Each row is a point. Each copy is the shape, with its points in the same order, stretched, turned, moved and blurred by noise. Is it also mirrored, or only turned?

Shape, 9 rows:
[[ 72 -10 -16]
 [ 25 -51 -53]
 [-43 -41 -12]
 [  6  -9  18]
 [-12 -48 -20]
 [-29 -56   2]
 [  2 -66  -1]
 [ 25  32  -1]
 [ 54  25 -68]]
Copy 1:
[[-29  34 -36]
 [-76 -41 -58]
 [-16 -78 -39]
 [ 19 -13 -30]
 [-33 -56 -58]
 [-13 -67 -69]
 [-24 -51 -95]
 [ 13  22  31]
 [-74  23  37]]
Copy 1 is: only turned
Copy 2, 9 rows:
[[ 25  37   7]
 [ 78 -14  -5]
 [ 23 -49  -3]
 [-16   6  12]
 [ 40 -32   7]
 [ 24 -39  23]
 [ 36 -30  25]
 [-18  27 -18]
 [ 55  31 -55]]
Copy 2 is: only turned
Copy 3:
[[-10 -63  -8]
 [ 25 -46  32]
 [ 31   8  11]
 [  6 -18 -24]
 [ 34 -15  13]
 [ 47  -4  -6]
 [ 48 -26  -4]
 [-31 -25 -14]
 [-42 -49  31]]
Copy 3 is: only turned

Shape (12 x 6):
[[-28 -30 -18 -29 -60   1]
 [-42 -43 -11 -18 -79  19]
 [ 65  28 -33   1  85 -12]
 [ 50  38 -30  -7  79  -7]
 [ -4  44  42 -23 -46 -18]
 [ 52  -7 -31  28  76  12]
 [-31 -12 -20   9 -22  91]
 [ 32  34 -38  27  16  -4]
 [ 56 -12  83  55  -9  64]
 [ -8  10  12   2  72 -30]
 [ -1 -54  46 -62 -65  15]
 [ 38  58   0   6  40  64]]
Copy 1, 12 rows:
[[-32  37   5 -43 -23 -41]
 [-49  35  23 -50 -12 -60]
 [ 89 -54 -68  -3  -8  86]
 [ 74 -57 -67   1 -22  75]
 [ 42  53   8  17 -57  -5]
 [ 59 -75 -44 -18  31  67]
 [-38 -83  21 -25  11 -64]
 [ 34 -33 -29  24  15  34]
 [ 90 -45  51   1  43 -11]
 [ 15 -26 -16 -36 -39  83]
 [ 29  61   7 -80 -48 -56]
 [ 65 -93 -29  28 -22   8]]
Copy 1 is: only turned
Copy 2, 12 rows:
[[ 31  15 -13  23  30 -41]
 [ 28   6 -42  34  20 -56]
 [-36   0  91 -58 -18  60]
 [-27  -1  90 -42 -22  55]
 [ 52  83   2  34   2  10]
 [-48 -27  50 -71 -31  49]
 [-46 -37 -29  31 -60 -24]
 [  2 -10  31 -17 -12  58]
 [-62  55 -66 -25 -69  48]
 [ 33  14  62 -48 -28   5]
 [ -2  78 -27  20  31 -59]
 [-64   4  39   8 -73  53]]
Copy 2 is: only turned

Shape:
[[-21 -15 -44   9  16 -29  28  29]
 [ 20  -7  26  13 -20 -11   9  -4]
 [-27   6 -10  -1  52 -21  52  38]
 [-13  18 -61  -3  14  -6  25  32]
 [  6 -20 -10 -26 -42 -21  14  -4]
 [ 17 -32 -16 -24 -20  49  11  -2]
 [ 25 -20 -14 -27  -1 -22  26 -13]
 [ 37  -6   8 -12 -18  -8 -22   0]
 [ 45 -17 -15   9 -30   5  13 -10]
 [-13  30  32  21  28  41   0 -49]
 [  7  -1  14  -4   4  31  -9 -19]
 [ 10 -47 -33 -12 -24  -5   0   6]
 [-31  20  -9  14  23   6  43  37]
 [ 16   4  -5  23  18   4  -7 -12]]
Copy 1, 14 rows:
[[-29 -37  23  17 -37   2  17  56]
 [ -5 -13 -11 -20 -40  35   0  10]
 [-41 -22  43 -31 -48 -45   7  55]
 [-65 -54   1  19  -4 -11  18  48]
 [-10  -2 -52  24 -46  21  -6  19]
 [-23   5 -42  14  16  24 -48  57]
 [-24  23 -44   6 -39  16   7  31]
 [ 13  -4 -46   8  -7  19  22  20]
 [-32 -19 -43   2 -13  64   6  34]
 [-44  22  52 -24  10  11 -55 -52]
 [-13  14  -1  -1  10  11 -32   2]
 [  5  -4 -34  38 -16  37  -5  57]
 [-56 -51  41 -25 -27 -25 -14  39]
 [-23 -10  18  -4   3  28   7   8]]
Copy 1 is: mirrored
Copy 2 (14 x 8):
[[ 47  16 -11  40  34 -13  16  49]
 [  2  -9 -21  -5   6 -29  27 -23]
 [ 21 -13   2  30  56 -48 -16  73]
 [ 34   4  23  23  21  21   4  50]
 [ 29  18   0  -6  32 -10  47 -30]
 [ -7  19  15  24  19  16  10 -59]
 [  5   4  30  19  41 -23  53  -5]
 [-26   8 -18 -23  16  15  52 -12]
 [ 12  -9   0  18   7   8  48 -38]
 [-46 -25  22 -23 -49 -26 -39 -35]
 [-34   1   2 -13 -11  -2   2 -31]
 [ 18  33 -18  32  28  13  46 -22]
 [ 32 -18  -4  24  27 -24 -35  37]
 [-23  -6  -4   2 -19  -7  13  10]]
Copy 2 is: mirrored
Copy 3:
[[ -5 -46 -18  -3 -10  38  40  -9]
 [  2  31  18  -3 -13  -7  17  23]
 [  6 -45  29   1 -30  11  36 -41]
 [-13 -46  -1  -1  26  45  10 -27]
 [ 26  -1 -14 -25   7  57  20  38]
 [ 18   5   8  53  47  52  -2  36]
 [ -1 -32  18 -31   8  35  44  40]
 [ 11  14   4 -17  34  -5   8  36]
 [-21  12   9   4  30  25  33  43]
 [-40  14  95  51 -42 -48 -67   5]
 [ -2  11  41  35   5 -10 -33  24]
 [ 14 -16 -32  10  28  54  32  47]
 [  5  -8  24  28 -20  17   1 -48]
 [-35  -5  35  16  -1 -25  -3  17]]
Copy 3 is: mirrored

Shape:
[[  2  -2 -45 -13   1  17  -1  51  41]
 [-15  21   9 -20  19  -4  14   1 -66]
 [-22  33 -36  11   1 -13  -7 -29 -15]
 [-15 -12  13  12  -3  -9  32   0 -29]
 [-44  10 -43   1 -14 -56 -10  24 -18]
 [-33  38  71  -2 -12  -6   0 -23   9]
 [-11 -19 -19 -26  13  24  -8 -30  25]
 [-37   4  13   7  32 -17 -31  17  -3]
 [ 37 -19  41 -41  28  35  11   2   3]
 [ 42 -34 -17   0  22 -19  11  -1  -3]
 [ -3 -22  16  45 -49 -12  13   9 -16]
 [-10  31  12  21 -10  -9  56  11  15]]
Copy 1, 12 rows:
[[-12   7   9   7  -6  11 -15  -5  78]
 [-35 -32  53  -3  13 -28  14 -23 -23]
 [-19  -8  -9 -12   8   5  65 -23  17]
 [  9  20  30 -11  -6 -22  12 -35 -28]
 [-32 -26 -18  -9  -5 -33  67 -63  77]
 [ -9  22   3  31  38 -34  30  21 -42]
 [-12 -18   4   7  11  -4 -38 -10  -6]
 [-13 -41  10  24   0 -28  26 -18  35]
 [-18   6  59  41  -2  -9 -95  25 -47]
 [-12  25  19  19 -55  13 -35 -28   3]
 [ 34  56  -5 -36 -24 -37  55 -25 -12]
 [ 12  65  17  21  20  13  41 -17   2]]
Copy 1 is: mirrored
Copy 2, 12 rows:
[[ 34 -16  34  47 -21  33  11  55   8]
 [  6 -43 -33   1 -22 -52  12  -6 -10]
 [  4 -41   1  17  19 -21 -52 -14 -16]
 [ 18 -40 -52   7  14 -12  -1  15 -15]
 [ 33 -79  20  18   6  11 -30  48 -54]
 [-53   0 -44  24  50 -25  17  -5 -43]
 [  2 -31   1  29  25  17  22 -31  29]
 [-36 -49  -3   3   4   6   4  45 -21]
 [ -6  12 -25   3 -24 -10  74  -3  39]
 [ 34 -20  19 -25 -16   6  -7  35  21]
 [ 38  -8 -56  -2  -1  24 -17  23 -49]
 [  8   6 -39  47  48 -21 -28  43 -12]]
Copy 2 is: only turned

Shape (14 x 11):
[[ 29   7  -6  25  47  51 -36 -17 -38  44   2]
 [ -3  30  43   1  -4   1  58  20 -10   9 -14]
 [ -7  69  60 -40  -1 -26  19 -42 -33   6  20]
 [-24 -23 -41   4  49   9  32   8 -18   8  12]
 [-24  18   4 -11 -12  65  22   6 -16 -48 -53]
 [ 17  -7 -15  32   0 -15 -55  29  24  40  33]
 [  2  54  44  49  25  33  47 -63 -60 -17  20]
 [ 60 -29  33   6  -4  37 -28 -49   3  28 -48]
 [ 61  31 -40  31  16 -37 -51  22 -25 -53 -16]
 [ 12 -11 -34  29  -3  49  31  29  18  30   9]
 [ 78  33  39 -40  15  70   2  10   9 -64 -27]
 [ 60  46   5  18 -46 -28   4 -46 -45  24  22]
 [ 62  26  63  45 -28  54 -21 -72 -25 -45  38]
 [-11 -30   3  30 -44 -26 -25  40 -64  -6  27]]
Copy 1, 14 rows:
[[ -6 -16 -18 -10  26 -17  41   1 -67 -55  52]
 [-26  32   5 -29  -9  -5 -16 -50  22  -2 -17]
 [ 16  42 -16 -72  -6  -8  -1  -6 -34  30 -61]
 [ 12 -40  22   7  11 -21 -12 -13 -16 -44  -6]
 [ 15 -16 -53   5  57  -1  -7 -35  22 -10  24]
 [-30  -1  28  18 -31  13  23  22 -14 -15  54]
 [  4  22 -78 -57  15   9 -22 -30 -85 -19 -25]
 [  9  23 -22   7  18  42  66 -61 -32  -4  41]
 [ 31 -34 -61  12 -38  -7  26   7  12  -8  41]
 [ -8  -9  37   5  10  15  -3 -31   6 -54  59]
 [ 39 -59 -50 -47  30  11  38 -61  30  28  43]
 [ 35  67 -16 -44 -39   2  17 -21 -53   3   6]
 [ 24  10 -95 -45  19  48   3 -30 -87  31  38]
 [-35   7 -13  47 -22 -44 -43   1 -20  17  31]]
Copy 1 is: only turned
Copy 2, 14 rows:
[[-26 -15 -26  -1 -11 -23 -39 -21  21   1  60]
 [  3 -29  13  -7  29  -6  32 -25  10   5 -44]
 [-14 -26  15   9 -24 -14  73 -36  12 -24 -16]
 [-13  39 -22 -15 -13 -14  -5  15  26  47 -23]
 [-31 -26 -12  49  17  27   8   2  48 -28 -24]
 [-15   3  50  18 -14 -18 -36  -7 -46  12  24]
 [  1 -64 -32   2 -37 -32  34   3  57  -9  15]
 [  1 -23  -5 -17   7  51 -24 -48  30  -4  49]
 [-78 -47  45  10 -48  15 -19 -39  53   7 -32]
 [  1 -17  -6  -2   7 -15 -40   8  -1  -1 -25]
 [-21 -60  15  44 -21  20 -11 -63  74 -76 -53]
 [-28 -61  31 -46 -44  -1  24 -12  17 -22  -8]
 [ 24 -84  22  36 -59 -14   8   4  60 -63  30]
 [ -8  22  85  -2   6 -42   7  53   2  15   4]]
Copy 2 is: only turned

Shape (18 x 12):
[[ -2 -11  25  22 -21   0  20 -28  -5   7  -7  14]
 [-37  12   0  -7 -18  -2  14   3  17  32  -2  17]
 [-27  -8 -22   0  40  -8  -5  -5 -10  11  -5  35]
 [-30   2  -6 -12   6 -32  33   6  -5   5   4 -26]
 [-31   9  10 -18  11  15  19   7  28  26  24 -25]
 [ -6   9  15  23  26  -1  14 -17 -16  13 -29  25]
 [ -7  23  29  25   5  -7 -32 -17  13   8  15  33]
 [-28  10  -4  25  23   5 -30   3   8 -12  17 -20]
 [-25  25 -32  11  12  19  -2  -1  15  34  27  18]
 [ 32  22   3  -2 -10   6   4  23 -11 -30  24  -4]
 [-12  38 -23  -1  28  14  -9   2 -27  34 -16  -8]
 [ 34 -14 -29   7  -1 -26 -29   7  27  27 -33  20]
 [-19 -16 -22  38 -13 -26  34  25 -17  19 -21 -14]
 [  5 -11 -14  -3 -19  -3  25  -6 -30 -23  24  17]
 [-33   6  23  32 -17  14 -17  15   8  -8  25  -1]
 [ -7  -3 -20  39   4   0  -7 -17  -5 -30  -1  -7]
 [ 19  25  -5   1  17 -27  12  30  10 -16 -22  27]
 [  8  32  28 -21   0  13  28 -12 -32 -27 -22 -12]]
Copy 1:
[[ 34  -7  39 -16   7  -4  33 -14  19  17 -11 -18]
 [ 27 -20  12 -33  30  -1 -25   4 -10  12 -34 -19]
 [ -2  14 -22 -10  34 -57 -15 -15 -14  23  -6 -15]
 [ 22 -25  24  -3   6 -12 -32  54  -2   3   7  -9]
 [ 13  -7  21 -10   6  20 -30  48 -26 -39 -27  -1]
 [ -7  23  35 -22  18 -40   8 -24   3  22   7 -25]
 [ 15  15  -3  -6 -27   6  12 -37  10  22 -29 -35]
 [-16   5 -23 -15 -23 -11  -3  27  17 -12 -18 -22]
 [ 12  15 -24 -55   7 -18 -38 -14  -8 -12 -54   7]
 [ 12  37  -1  25 -21  31 -12  10  46   7 -22  20]
 [-42   8   3 -34   7 -37 -33 -11  -1  -2 -24  20]
 [  0  10 -58 -19   3   3 -13 -20 -38  95  10  16]
 [  8  -3  23 -64   7 -38  -7  54   5  46  -2   0]
 [ 40   2   9   8  10 -18   4   2  44  13 -19  11]
 [ 14   0   6 -24 -16  10  23  28  34  -9 -47 -36]
 [  5   4 -20 -28 -13 -23  13   2  46  11   1 -17]
 [  4  46 -14  10  14   6 -47  -7   7  56  11 -13]
 [ -6   3  58  36  19  12   0  -8  52 -25   8  -4]]
Copy 1 is: mirrored
Copy 2 (18 x 12):
[[  5 -10   5   9 -20  19 -17  -9  -6  14  -7   8]
 [ 10  -2 -17  -3  -4 -28  -4  32 -14  21   5   1]
 [ 11  14  34   7   1 -22   4  20  17 -23   9   5]
 [  4   1  19   2  -4 -12 -10  22  14  31  44 -33]
 [ -8  14 -22 -27 -12 -34   4  18  -7  28  27 -22]
 [  1  26  16  16   2  -3  -8  -8   6 -19  18  28]
 [  2  14   3 -16  16 -16 -14  -9   6   8 -34  21]
 [ -4  12  17   0   8 -18  -1 -11  23  14  -5 -36]
 [-12   6 -18  -6  -5 -39   3  28  14   8 -11   3]
 [-29 -38   6   6  23 -13  -1 -29   9  -7  -1  -2]
 [  1  30 -13  12  24 -37  26   3  24 -15  37   6]
 [  7  -9 -35  -5  15  -9 -39  26   6 -30  -9  -6]
 [ 16  -2   1  34 -30 -12 -35   5  19  20  35 -29]
 [ -7 -51  29  22 -12  12   6  -5  13   2  -5  -2]
 [  8  -9  10   5  -8 -20 -13 -22  -2  25 -24 -21]
 [-13  -7  34  30  -2  10 -17 -20  27  -3 -12 -29]
 [-21   0  14  15  34 -31 -27   3  -3 -15  13  21]
 [-18   1  25  20  28  15  26 -26  -6  -4  35  19]]
Copy 2 is: mirrored
